Every row gives one point. The points of each table are mixes of a few directions, plus a little noise. How many directions does each table use, and how many do they share? Where both have some left over, give the other angles between the two spaces (their principal angles), to ten degrees, smallest first.
(in the rows, 128 means zero)

First, 5 rows:
[[139 137 163]
 [133 133 145]
 [121 122 105]
 [148 145 186]
 [ 99 105  42]]
Second (7 x 3):
[[135 134 149]
 [ 90  96   7]
 [137 135 153]
 [138 137 162]
 [130 130 135]
 [127 127 125]
 [139 138 163]]
Directions: first 1, second 1, shared 1

First, 6 rows:
[[150 194 118 116 120 123]
 [132 142 119 141 169 114]
 [162  50 130 148  71 130]
 [115 159 129 134 124 151]
 [ 94 105 141 105 152 118]
 [117 120 133 125 127 133]]
Second (6 x 6):
[[127 149 130 134 123 124]
 [124 167 132 139 118 124]
 [127 151 131 134 122 125]
 [124 183 132 144 115 121]
 [138   7 116  93 161 146]
 [130 113 127 123 132 130]]
Directions: first 4, second 1, shared 0; angles 30

First:
[[150  89 123 113 118 125 119 152 140]
 [118 147 129 134 133 131 132 117 121]
 [138 110 127 122 123 124 123 138 133]
 [ 90 191 134 150 143 135 142  89 109]
 [142 104 126 119 122 125 123 144 137]
 [153  86 123 116 119 125 120 152 142]
 [133 120 128 126 127 127 125 133 131]
 [ 58 249 141 166 158 144 156  53  90]
 [170  55 118 103 111 119 110 174 153]]
Second (9 x 9):
[[ 96 177 116 148 132 124 116  92 130]
 [ 86 193 112 155 133 123 112  80 131]
 [110 157 121 140 130 126 121 107 129]
 [104 165 119 143 131 125 119 101 130]
 [106 161 120 142 131 126 120 104 130]
 [156  84 139 110 125 131 139 160 126]
 [185  39 149  91 121 134 150 193 124]
 [180  47 147  95 122 134 148 187 124]
 [128 128 128 128 128 128 128 128 128]]
Directions: first 1, second 1, shared 0; angles 30

First (8 x 12):
[[152 139 159 175 168 124 158 145 153 117 136 146]
 [144 124 129 137 125 145 139 120 126 122 148 117]
 [118 140 152 159 177  98 140 155 153 130 102 162]
 [123 137  84  35   7 112  54 101 110 123 116  80]
 [137 126 129 132 125 137 134 124 127 125 139 121]
 [115 119 124 128 141 138 135 125 116 136 129 132]
 [187 130 126 122  67 160 131 103 126 103 179  81]
 [ 48 113 122 134 211 108 135 152 112 164  77 184]]
Second (8 x 12):
[[ 76 133 100 120 113 115 155 150 154 149  87 129]
 [150 118 145 144 149 155 121 114 106 132 158 132]
 [123 176 133 139  69 117  63 144 174 149 101 111]
 [136 116 103 140 153 129 161 114 118  80 149 103]
 [140 121 144 142 144 154 121 121 111 147 146 137]
 [109 155  99 148  98 122 115 139 167 120 111  97]
 [186  66 202  34 178  84 150 109  40 123 147 216]
 [105 140  98 160 122 146 136 133 152 124 124  98]]
Directions: first 3, second 4, shared 1; angles 40, 90

First:
[[126 126 105 145 129 110 115 136 128 119 102 131 137 143 110 143 130 134]
 [116 136 161 103 112 140 127 112 113 134 124 116 144 149  84 143 129 164]
 [117 124  71 171 124  75  83 143 118 102  43 132 165 189  47 187 136 167]
 [127 121  74 169 134  87  99 147 129 108  75 137 144 157  98 159 133 135]
 [110 145 217  60  99 176 147  90 104 151 159 105 140 139  81 131 126 177]
 [147 120 108 145 150 132 145 143 149 131 164 140  96  81 211  88 124  70]
 [124 131 149 113 122 139 133 119 123 133 136 122 130 130 119 127 128 138]
 [141 127 150 112 138 158 158 125 142 143 188 130  95  77 203  81 122  84]
 [116 135 161 103 112 140 128 112 114 134 124 117 143 149  85 143 129 163]
 [126 130 134 123 125 131 128 124 125 129 127 126 131 132 119 131 128 135]
 [157 113  79 167 163 122 144 157 162 125 168 150  82  63 249  74 123  39]]
Second (11 x 18):
[[103 184 156 138 159 175 105 182 166 101 144 154  93 117 131 179 121 132]
 [143 106  42  97  69 117 129 120 126 126 139 175 110 180 166  68 112 143]
 [123  92 138 134 149 138 165 168 142 138 132 115 115 104 132 156 126  97]
 [134 115 126 136 128 130 136 127 142  99 140 116 132 129 116  92 140 108]
 [ 73 138 155 174 164  63 183  77  18 149 119 143 190  44 146 152  86 118]
 [132 166 151 134 115 159  67  92 149  89 124  92 133 178  61  75 175 133]
 [135 107 138 127 115 125 117  94 111 152 105  86 145 158  89 106 154 126]
 [ 90 121 117 129 121 158 134 158 113 160 117 144  97 155 123 157 120 120]
 [169 121 130 101 117 121 107 124 153 145 119 110 128 141 133 140 140 150]
 [207 106 131  98 125  60 133  91 139 134 129 108 173  85 165 123 127 155]
 [102 151 125 137 144 160 135 179 149 114 142 164  93 118 145 161 107 121]]
Directions: first 2, second 6, shared 0; angles 40, 80

First, 8 rows:
[[151 140 116 149 155 139 115 107 105 107 138 173 172 151 146 151 116 121
  145 132 143 114 141 154]
 [104 115 118 143  91  92 151 134 145 127 146 103  99 135  92  75 122 158
  123 145 102 171 120 117]
 [127 127 141 112 131 145 133 125 126 143 106 120 127 116 148 148 136 111
  115 118 141 119 119 123]
 [ 85 106 127 128  70  86 167 144 157 144 134  73  70 121  88  62 130 161
  106 143  94 186 106  99]
 [135 131 144 106 145 157 124 122 122 144  98 130 139 112 160 167 138  99
  118 111 150 103 122 127]
 [151 140 118 145 155 133 104 122 115 105 148 164 159 146 131 142 119 128
  151 130 133 109 147 148]
 [137 133 160  76 146 161  95 162 144 152  98 103 102  81 140 170 156 102
  124  96 139  73 134 109]
 [133 131 104 166 130 110 136 107 114 103 156 158 156 163 120 107 107 146
  142 148 121 150 135 148]]
Second (11 x 24):
[[114 138 133 130 116  95 120 137 148 128 132 114 115 131 111 116 117 135
  140 120 107 123 142 108]
 [124 133 135 124 129 133 136 113 125 137 107 131 140 130 150 148 123 112
  120 120 137 123 123 124]
 [143 117 122 127 139 157 134 122 109 126 130 141 138 124 140 136 140 124
  119 136 145 133 115 146]
 [106 143 137 130 111  84 118 138 155 130 129 111 111 132 108 115 111 138
  142 117 102 119 147 100]
 [111 140 131 132 111  85 115 147 156 123 141 108 105 130  96 106 117 146
  146 122  98 123 148 105]
 [184  87 108 121 173 249 154  97  54 127 123 179 176 116 184 166 173 101
   87 158 200 148  75 201]
 [119 135 146 117 138 156 157  82 107 152  66 141 168 132 200 188 120  77
  101 108 166 117 109 127]
 [126 130 120 135 115  98 108 157 149 114 164 115 100 127  80  89 128 161
  146 136  97 133 145 120]
 [105 145 135 132 109  79 117 142 158 129 131 106 107 133 103 111 109 140
  146 117  96 120 151  97]
 [120 135 135 126 126 123 132 120 131 135 112 125 133 131 140 139 121 117
  125 121 130 124 127 119]
 [156 107 107 133 136 153 116 151 115 109 176 138 114 121  92  96 152 157
  133 154 126 145 123 158]]
Directions: first 3, second 2, shared 1; angles 70

First (10 x 32):
[[134  99 138 107 127 149 133 117 113 192 178 109 113  85  76  94 166  70
   46 113  93  88 141 166 100  86 176 120 102 152 211 155]
 [107 149 121 150 136  91 148 152 170  71  69 142 162 155 206 149  90 196
  199 130 134 162  87  51 161 182  90 169 134 118  62 133]
 [133 131 150 140 133 136 163 133 151 147 116  87 148 101 131 102 109 141
  113 115  88 138  78  68 114 132 119 172 117 147 131 163]
 [ 95 105  67 113 138 145  95 121  52 153 179 147  79 130  90 120 172  92
  104 127 151  74 202 200 114  93 170  69 114 138 158  87]
 [138 116 137 117 124 144 130 121 120 153 145 111 124 114 102 110 138 104
   90 121 109 118 124 141 113 114 148 127 121 138 159 137]
 [134 147 154 151 126  96 127 125 168 125 124 152 142 110 142 167 120 137
  162 143 156 144 147 148 144 112  93 134 145 112 114 148]
 [131 141 152 148 130 116 150 133 163 124 109 115 151 116 151 133 107 148
  147 128 118 149 100  88 134 137 102 161 131 126 112 154]
 [139 146 113 140 120 150  98 115  88  87 116 129 104 167 121 144 108 152
  176 145 176 153 147 141 124 136  91  93 158 112  62  72]
 [153 113 123  82 108 148 101 130 109  87 111 143 125 195 125 119 133 116
  109 132 128 134 112 145 141 174 169 101 135 110 130  83]
 [114 129 128 138 135 107 135 133 145 142 134 143 134 107 138 141 137 127
  133 130 132 116 142 136 133 114 125 134 122 128 140 147]]
Second (10 x 32):
[[ 83 146  95  80  87 183 140 142  95  37 116  56 102 209 162  89  73 195
  108 114  92 156  54   7  92 171 140 163 128 150  54  89]
 [111  90  89 139 172  93 118 139 112 188 143 189 130  92 122 131 191  81
  128 124 137  69 188 199 155 115 169  94 100 130 196 136]
 [136 140 155 137 122 116 139 128 161 130 126 123 142 112 134 137 115 133
  129 130 125 142 116 118 130 120 110 149 131 125 128 155]
 [ 80 145 115 124 112 101 118 129 142 108 165 151 107 124 144 165 129 138
  135 139 161 114 178 154 124  86 122 119 128 124 119 138]
 [ 83 155 125 126 101  98 109 121 145 101 178 158  99 124 136 183 126 137
  140 149 182 122 196 176 124  68 110 110 142 116 109 135]
 [141 144 150 164 138 118 144 122 152 146 119 118 142  95 129 139 113 139
  155 131 134 145 125 116 127 112  86 147 136 129 114 152]
 [200 101 147 117 141 171 122 120  99 145  88 110 145 150  94  82 135 100
  109 118  94 141  76 124 135 183 151 117 131 125 149  97]
 [154 128 121 159 150 155 130 117  94 143 105 103 127 124 111 109 119 138
  158 125 128 144 115 109 121 143  98 122 138 132 101 104]
 [189 109 145 135 147 153 120 117 106 158  97 122 141 130  94 102 140  99
  124 125 115 137 106 147 136 161 134 112 133 123 147 105]
 [102 125 139  99 112  94 139 143 178 122 144 152 142 120 153 142 137 120
   94 126 113 110 127 131 139 119 160 148 111 128 167 170]]
Directions: first 5, second 5, shared 4; angles 70

First, 10 rows:
[[122 146 168 166 102  74 160 142  67 110 106  98 151 216 118 157 179  61
  133 153 115 103 134 123 215 103 188 103 119 140  60 123]
 [122 108 100 137 140 184  98 136 168 158 213 139 112  65 122 124  49 190
  136  97 102 168 136 101  56 134 114 153 173  99 179 122]
 [182 110 116 123 144 222  80  68 137 132 176 137  78  36  96  89 121 179
  126 109  99  93 134 189   7 163  97 147 197  99 179 152]
 [156 131 106 126 104 134 106 114 145  75 130 134  95  97 135 116 159 172
  139 123  89 138 106 173 114 115  85 136  99 129 143 129]
 [127 126 129 122 134 140 127 122 155 136 116 128 122 108 113 115 139 127
  133 146 167 115 137 146  99 153 117 136 141 109 161 125]
 [ 96 133 124 127  95  92 144 163 188  83 133 109 114 103 119 115 131 168
  165 162 147 160 140 138 142 122 111 156  97 106 177  91]
 [126 139 129 143 130 103 137 138 111 149  83 139 152 196 144 158 163  70
  114 135 158 121 109 114 174 125 137 102 107 141  89 133]
 [100 123 123 101 157 116 141 147 123 166 119 144 161 141 157 139  75 117
  106 105 145 154 125  69 150 122 134 121 112 154 111 131]
 [135 129 110 144 144 140 115 130 117 170 115 152 144 167 149 157 130  95
  107 110 141 135 105 104 133 128 124 108 128 135 103 141]
 [114 136 174  91 134  77 170 122  69 102  88 100 154 150 126 111 133  97
  119 139 119  96 153 124 190 116 172 117 107 169  82 133]]
Second, 8 rows:
[[114 143 151 118 119 130 130 134 152  80  79 131 101 168  85 127  50  93
  158  69 106 141  90 106 120 125 145 106 136  89  96  85]
 [142 106 136  75 147 151 141  84  71 165 117 136 148 111 159 115 125 132
   82  97 115  87 125 133 109 134 140 136 130 179 100 162]
 [ 99 107 114 182 110 184 118 147 187 209 196 125 124 131 102 153 104 132
  142 136 177 136 136 107  57 161 152 162 201  60 184 103]
 [114 165 117 182  87  81 115 185 211  45  97 126  92 171  93 145 145 114
  191 154 143 183 102 135 166 113  98 111  90  66 147  73]
 [138 105 129 110 153 156 133 102  83 188 167 126 154  95 151 120 133 145
   92 132 128  99 156 127 107 140 143 142 156 164 131 166]
 [140 119 122 111 135 129 133 110 102 148 131 131 143 113 156 122 159 142
  103 137 130 111 135 142 133 130 122 136 116 161 125 152]
 [150 136 117  90 114  86 139 110 106  84  67 137 134 134 174 120 201 135
  109 139 119 117 102 168 178 108  89 123  47 184 100 148]
 [131 144 139 158 162 109 116 151 116 107 173 114 129 103 102 118 109 132
  147 160 109 151 176 108 155 118 135 107 146 121 140 137]]
Directions: first 6, second 4, shared 2; angles 50, 80
